Every row gives one point. Each copy is the shape, with its points in the same order, turned, moved and blurred by noise. Say if it was mirrored as well.

Shape (8 x 2):
[[-22   0]
 [ 33  29]
 [ 45   9]
 [ 72 -16]
 [  3 -50]
 [ 57 -38]
 [ -6  66]
 [ 21 -32]]
Copy 1 (8 x 2):
[[-25 -11]
 [ 27  30]
 [ 48  16]
 [ 75  -7]
 [  1 -53]
 [ 64 -30]
 [-18  58]
 [ 22 -31]]
Copy 1 is: only turned
Copy 2 (8 x 2):
[[ -9 -23]
 [ 29  20]
 [ 48   4]
 [ 89  -9]
 [ 37 -60]
 [ 79 -32]
 [-24  40]
 [ 48 -36]]
Copy 2 is: only turned
Copy 3 (8 x 2):
[[-17 -16]
 [ 27  25]
 [ 46  10]
 [ 78  -9]
 [ 18 -57]
 [ 70 -34]
 [-17  54]
 [ 33 -36]]
Copy 3 is: only turned

Shape (8 x 3):
[[-39 -35  17]
 [ 26  90  24]
 [ 17 -13  25]
 [-43 -25 -10]
 [-42  18 -26]
 [-10  -5 -31]
 [-12 -40   3]
 [ 12 -13   5]]
Copy 1 (8 x 3):
[[-15  36 -22]
 [ 27 -45  86]
 [ 36  19   5]
 [-22  10 -30]
 [-30 -28  -8]
 [  5 -23 -25]
 [ 11  23 -33]
 [ 31   6  -8]]
Copy 1 is: mirrored
Copy 2 (8 x 3):
[[-37 -15  10]
 [ 27  95 -33]
 [ 16   7  21]
 [-38 -22 -12]
 [-32   2 -47]
 [ -2 -15 -33]
 [ -9 -29   8]
 [ 14  -3   1]]
Copy 2 is: only turned

Shape (10 x 4):
[[  5 -18   7 -26]
 [-11 -14  18  57]
 [-15  32 -34 -40]
 [ 38  25  34  33]
 [-85 -11  -3  22]
 [ 52  28   4 -23]
 [ 27 -15  47  49]
 [ 34 -63 -11 -33]
 [-47  48  19  25]
 [-28  57 -16  49]]
Copy 1 (10 x 4):
[[  8  -5   4 -33]
 [ 41  28  17  40]
 [-41  -9 -26 -22]
 [ -7  22  67  22]
 [ 36  46 -58  15]
 [-45 -17  46 -20]
 [ 38  27  64  25]
 [ 35 -54  16 -43]
 [-20  57 -16  25]
 [-30  31 -18  63]]
Copy 1 is: mirrored
Copy 2 (10 x 4):
[[ 19   1  17 -20]
 [-24 -45 -28  24]
 [-32  36  39 -63]
 [  0  33 -30  39]
 [-56 -58  49 -16]
 [  9  57  -9 -22]
 [ -5 -12 -39  38]
 [ 55 -17  -9 -53]
 [-69  -5  36  20]
 [-95   2  -4   0]]
Copy 2 is: only turned
Copy 3 (10 x 4):
[[ 13  18  43 -17]
 [ 17 -43  11  38]
 [ 20  53 -10 -32]
 [-10  11  24  65]
 [ 78 -32 -17 -12]
 [-26  52  32  16]
 [  1 -25  48  60]
 [-21  -2  69 -46]
 [ 61  17 -22  43]
 [ 27   8 -51  41]]
Copy 3 is: mirrored
Copy 4 (10 x 4):
[[ 21 -17  -6 -23]
 [ 30  -6  22  58]
 [-23  26 -38 -15]
 [ 20  30  51  13]
 [-27 -43 -25  67]
 [ 21  40  17 -41]
 [ 50  -5  55  22]
 [ 71 -28 -27 -41]
 [-51   1  22  47]
 [-22  45   4  62]]
Copy 4 is: only turned

Shape (9 x 6):
[[ -2 -77 -39  -8  46 -35]
 [-89 -44  52  40  42  12]
 [-32  58  11 -10 -38 -11]
 [ 56  31  -1  27 -13  14]
 [ 24 -49   4  -7 -16  33]
 [-16 -14 -16  46   7 -50]
 [  0 -30 -20  -3  20   8]
 [  5  -4  24  -5  10 -16]
 [-16 -21  -6 -19 -12 -45]]
Copy 1 (9 x 6):
[[  1 -18  -5  -5 -81 -64]
 [-43 -95  20  66 -19  -3]
 [-15  19 -31  14  56  17]
 [ 46  47  27  25   7  -2]
 [ 51 -28  14 -16 -32  13]
 [ -1 -10 -19  35  -4 -71]
 [ 12  -8  -5   8 -47 -12]
 [ -4  -8  28  -3   7 -17]
 [-10 -12 -28 -19   5 -41]]
Copy 1 is: mirrored
Copy 2 (9 x 6):
[[-12 -40 -28  36  58 -64]
 [-71 -81  69  32  10   5]
 [ 27  17  46 -29 -19  36]
 [ 36  24 -16  45  18  61]
 [ 25 -56 -36  42   0  20]
 [ -6  15  35  49  23 -28]
 [ -9 -27 -22  20  26  -2]
 [ 23 -28  20  17  35  18]
 [ 31 -18  18   4  16 -33]]
Copy 2 is: only turned
